Rows are points. The last column is the point's height on a tilted bowl or saddle (a function of degree 2), plus a little noise. Count its main directions that bend up, bend down and stay straight.

Points, 11 rows:
[[ 27  61  -6]
 [ -2 -43 -45]
 [ -3 -55 -47]
 [ 41  50   5]
 [ -6  65 -50]
 [-10  22 -42]
 [ 26 -37 -76]
 [ 44  21 -23]
 [ 41  -4 -52]
 [ 67  43  25]
 [-15 -81 -27]]
Directions: 1 up, 1 down, 0 straight

Points, 10 rows:
[[ 13 -23 -36]
 [ 58  68 -51]
 [ 47  70 -47]
 [-15  21 -36]
 [ 70  13 -50]
 [ 32 -45 -37]
 [ 23  61 -41]
 [-51 -12 -39]
 [ -9  34 -37]
 [-26 -25 -36]]
Directions: 0 up, 1 down, 1 straight

Points (18 x 4):
[[  13   19  -24  -15]
 [  36   45   -3  -30]
 [ 102   19   20  -49]
 [ -57    8   81   32]
 [ -17  -57   41  -33]
 [   7   -9    9  -12]
 [  47  -14  -39   -3]
 [  18  -55   60  -44]
 [ -25  -60    0  -44]
 [  -6   30   -8  -21]
 [  65  -33   17  -36]
 [   0  -41   57  -23]
 [ -50   14  -44  -44]
 [ -54 -101  -40 -121]
 [ -12   -6   84    5]
 [ -54   13  -14  -29]
 [  38    7   56  -26]
 [   3   -4  -12  -13]]
Directions: 1 up, 2 down, 0 straight

Points, 15 rows:
[[  17   25   60   -5]
 [  11  -10  -29   23]
 [ -19  -21  -20   23]
 [ -61  -71  -63  -70]
 [ -27    2   26   24]
 [ -55   11  -15   15]
 [  37   33  -13   12]
 [ -61 -102   44 -115]
 [  10  -40  -26    8]
 [  40    2  -79  -35]
 [ -32  -27  -12   19]
 [ -63  -15  -24    2]
 [  -7  -24  -16   25]
 [  50  -54  -57  -50]
 [  -2  -45  -70  -27]]
Directions: 0 up, 3 down, 0 straight

Points:
[[ -21  -24  -23  -98  -19]
 [ -21  -26  -60   20  -15]
 [ -35   31  -30  -28  -19]
 [ -61   55   -5  -64  -87]
 [  30  -36  -25  -55  -20]
 [ -13   90  -20  -20  -49]
 [  -1  -70    7   53  -47]
 [  29   -9  -39   29  -12]
 [  64  -66   69  -35  -29]
 [ -27    4   25  -42  -12]
 [  46  -68  -95    5 -121]
 [  38  -31  -63  -27  -36]
 [  78   -9  -91   23  -59]
 [ -38   -5   -3  -31   -9]
 [  50   -4    8  -24    1]
 [  54    2   23   23    6]
 [  -7  -17  -28  -18   -6]
 [  77   98   16   34   20]
 [  70  -10  -48   26  -36]
 [ -15   28  -13   47   12]
 [ -11   74   70   23  -30]
 [  16   -6  -13   -4    0]
 [ -37  -14  -46   35   -3]
 [ -17  -56    0   38  -23]
 [  12   -8  -53  -27  -10]
 [  14  -12    0    2    1]]
Directions: 0 up, 1 down, 3 straight

Points:
[[  30  -26  -54  -71  -31]
 [  62  -19  -48   19  -14]
 [ -38   45  -63  -18  -49]
 [  11  -22 -115   38  -53]
 [ -44   24  -61   13  -40]
 [   0  -28   28    2  -25]
 [ -12 -101  -51   10  -76]
 [ -44   58  -45   41  -64]
 [ -38  -37   59   32  -63]
 [  65  -46  -14  -18  -39]
 [  58   66  -36    4  -45]
 [ -42  -57  -33  -35  -33]
 [ -24   52   17   -5  -28]
 [  38   51  -47  -13  -36]
 [  36    3  -87   21  -31]
 [ -37  -63    8   32  -51]
 [  16  -31   -7    5  -14]
 [  43  -30    4   75  -12]
 [  11  -47   -7    2  -24]
 [  -4  -43   31   11  -38]
 [ -48  -30    0  -79  -19]
 [ -39   11   37    0  -24]
 [  35    0   -1    2   -7]
 [  31  -26  -24   -5  -12]
 [ -44   27   22   70  -40]
 [  22  -99  -21    2  -80]
 [ -66  -38  -30   41  -43]]
Directions: 0 up, 3 down, 1 straight

Points, 43 rows:
[[  48  -95    9    6   12  -34  -26]
 [ -10  -31  -25  -53   58  -42   50]
 [   3  -56   37  -31   10    4   12]
 [ -12  -14  -29   36    9  -17    8]
 [  11  -26  -46  -77   14  -20   46]
 [  51   11   39    8   20   10   32]
 [ -41  -29   25   38   39   17    9]
 [ -33    2   34  -39   18   -1   38]
 [ -26   -6   18    6    2   18    3]
 [   3   24    2   12  -46   55   38]
 [ -63   -5  -16   55   -8  -19   65]
 [  50  -26   28   16   10  -33   10]
 [   1   22  -41  -20  -20  -32   38]
 [  13   14  -60   11  -36   34   29]
 [ -14   -2    1  -51  -56   42   53]
 [ -30  -41   29    0   15  -24    5]
 [ -54    8   -7  -14   -5  -21   25]
 [  21    2 -121   25   23    4   99]
 [  51  -34   -4   44   38    0  -13]
 [ -17  -71   -6   -1   13    9  -25]
 [  13   -5  -11  -42  -42   14   21]
 [ -33    5  -11  -24  -19  -51   38]
 [  51  -62  -44   33    5   24  -34]
 [ -87  -28   10   16   43   56   71]
 [  42  -55  -68  -21  -41   -8   23]
 [  20  -10   22   30    4  -16    2]
 [ -37  -37    8   14   -4  -23    4]
 [  16   33   14   61   45  -15   72]
 [   6  -71   42   26  -41   31   -6]
 [  31    8   10   11   -7  -34   31]
 [ -57  -54    0  -60   -6   27   62]
 [  -4   -1   21   46   82   45   43]
 [ -56   13   39   -5   89  -48  102]
 [   0  -45  -34  -26   50    4    5]
 [  30  -48  -40   26   20  -13  -14]
 [   4    0    5   58  -14   28   12]
 [  40   42  -22   11   46   20   62]
 [ -20  -59   24  -38  -52   19   49]
 [  -7  -29  -27  -12  -79   11   40]
 [  41  -14  -17  -36  -39   -7   25]
 [ -15  -30  -32  -56  -21  -43   31]
 [  42    5   36   46   27  -38   50]
 [ -16  -21   19  -27    7  -17    8]]
Directions: 5 up, 0 down, 1 straight

Points, 40 rows:
[[  39  -28  -28  -19  -39   37  -13]
 [ -91  -46   21   80  102  -48  -53]
 [  -4   -7   60  -58   13  -14  -20]
 [  33  -69  -61   45   15  -84  -28]
 [   1  -35  -20   33  -23  -29    0]
 [   8   84  -24   -4   82    1   13]
 [  -2    2    3   14   -6    6   18]
 [   5  -50   14   59   19  -20    7]
 [ -21    9  -45  -10    4   16    7]
 [ -30   50    8  -36   34   20   11]
 [  12  100   20  -61    0   30  -15]
 [  45   11   20   29  -31   -6   19]
 [ 107   -8   50   42  -18   47  -13]
 [  90   26  -71  -45   31  -60  -18]
 [  80  -10  -22  -14   25  -12    7]
 [  31    5    1   59   30   68   13]
 [ -83  -26   14   45    2  -18  -49]
 [  60  -15  -60    7   27   10    0]
 [ -35   40   49   35   47  -11   -3]
 [   7   25  -19    3  -57  -60  -23]
 [ -49  -24  -10  -70    3  -20  -19]
 [  -5  -34   46   21   14   40  -11]
 [  77   23   46   58   24  -22   -8]
 [  15  -73  -31   80  -15  -19  -14]
 [  -7  -30   19    4  -58   42  -26]
 [  19  -45   13   71   51  -17   11]
 [   8    5   -5   40   56    4   30]
 [ -10  -82  -35   33  -83   73 -121]
 [  -2   39   69   -3  -18   10   -7]
 [  14   28   23   11   57   -6   18]
 [ -34    8   -8   15   67 -117  -43]
 [ -80    4   35   -3   -6    7  -48]
 [ -71   30   12  -33  -66   -3  -73]
 [  19  -46   57  -58    9   29  -45]
 [ -25   25   51  -24   14   -2   -8]
 [ -23    4  -48   -9   52   -2   29]
 [ -48   92   10   27   39   78  -12]
 [  21  -45   31   28   21   22    0]
 [  46   -2  -32   -9    0   53   -6]
 [  -1  -20   55   21 -109  -17  -37]]
Directions: 0 up, 4 down, 2 straight

Points, 77 rows:
[[  -5   36  -65  -21   67  -49   81   35   50]
 [ -25  -11  -48    1   39   17   55   41   40]
 [  14   52    8    1  -28   25  -58   34   28]
 [ -35  -28  -31   95  -46   -9    7  -49   62]
 [   4  -10    5  -43   46   26  -25   33   11]
 [  13  -71   12  -10  -23   29   46   11   20]
 [ -23   13   29  -26   66   15   15  -19   29]
 [ -41   11  -26   22    6   73    0   40   38]
 [ -10  -30    9  -12  -89  -36   47  -16   -4]
 [ -28   74  -11   47  -17  -22   52  -54   31]
 [  59   74  -10    0  -57   -1  -88  -21   89]
 [   3   -5  -47   62   -6  -28  -39  -49   74]
 [  25  -20   -5    7  -51   -4   -3   26    6]
 [   1  -53    4   26   46  -39    8   -9   33]
 [ -37   61    3  -61   92  -34  -18  -48   63]
 [ -59  -28   24   72   38  -16   39  -13   56]
 [  12   -3  -19  -15  -20   -2   -4  -61   32]
 [  24  -15   16  -65   15  -45  -20    7   26]
 [  56   58   34   14  -14  -64  -35  -10    7]
 [  50  -54   11  -34  -38   96  -54   53   44]
 [ -11   14   32  -71   15  -25   -6   24   20]
 [  -1  -46  -10  -68  -96    3   32   -1   38]
 [ -15   14   33  -37   -4  -30   20   24   -2]
 [  26    2  -87  -88  -42  -31   35   21   71]
 [ -34    5   10    0    6  110   79   53   82]
 [   7   -8    3    8  -31   20  -15  -12    7]
 [ -44   56  -20   16  -20   45   23   30   36]
 [  27  -11   22  -36   47  -61  -21    2   14]
 [  37   20   19  -55   49   39   13  -39   42]
 [  17    2  -29    3   -4  -31  -53   44   27]
 [  20   32   49   64   28  -16   15   49   20]
 [   3  -10  -34  -10  -70   11   50  -12    8]
 [  39    6  -17  -41  -58  -33   10   48   22]
 [ -49  -10  -18  -17  -35  -41  -11  -39   24]
 [  11   -3   14   42  -16  -28   31   21   -8]
 [  -7   11    9    4    0  -65   91   21  -12]
 [  38   18   27    0  -31  -53   -8   -1   -3]
 [ -49   60   22    7   49   11   19  -10   39]
 [ -63   42    2    3   47   53  -33   39   59]
 [ -41    4   -9   -3  -27   -8    1  -33    7]
 [  47   25   58   38   16   40   23   68   42]
 [  37  -68   27    4   15    1  -38   28   36]
 [  20  -73   17  -81   -4  -11  -33   67   76]
 [  39   15   27   -3    6   32   24   33    8]
 [ -49  -19  -29   38   10   66   -4   10   41]
 [ -73  -29  -14   12   19   31  -19   35   41]
 [  11    8   27   41   37   -2  -52   34   22]
 [ -29   34  -26  -18  -19   -5  -48   -3   32]
 [  25  -52  -32   42   -5    6    2   -3   36]
 [  -6   -3   14  -11   -4    0   -9  -79   41]
 [  12   -4  -78   -4  -20  -53   25   51   31]
 [ -61  -35  -25   57   -9   36   55   26   41]
 [  31   -2    5  -15  -12   49   27  -21   23]
 [  34  -77  -54   32   64   -6   20    4   87]
 [ -60  -22   11  -49   37  -50  -26  -11   53]
 [ -21    2  -57   32  -11  -23  -36   23   43]
 [  28   22   63  -74  -36   -9   49   57   55]
 [  -5  -16    1  -30   29  -58    1   53   15]
 [   8    5   28    6   63  -39   35  -61   30]
 [ -14   26   56  -14    4  -30    1  -14    1]
 [   9   25   31   15  -11   34    2   81   22]
 [ -24  -44   17  -89   46    3   39   14   57]
 [  21   90    1  -65   51  -25   30   -3   18]
 [ -36   -2   59   30   22   -3  -18   -5   23]
 [   8   28   79  -38   19   12   82  -16   58]
 [ -48   19   40   58  -16   63    4   -1   46]
 [ -39  -47   30   56   67    6    3   53   69]
 [   7  -12  -54  -75   23  -28    1   13   40]
 [  39  -18  -52   13  -28   24    6   21   24]
 [  37  -22   32  -36  -10   15 -121   15   81]
 [  14  -16  -43    9  -46  -10  -36  -26   41]
 [ -42    7  -22    6   32    2   35    0   21]
 [ -14   -8  -32   25  -21   58  -22   47   23]
 [ -22  -27  -29   -3   16   10   -2  -23   23]
 [ -57   21   -3  -72   25    2   21  -31   45]
 [  42   -7  -58   33  -69   48  -10   35   48]
 [  54  -21    7   31 -100    7   80   14   37]]
Directions: 6 up, 0 down, 2 straight
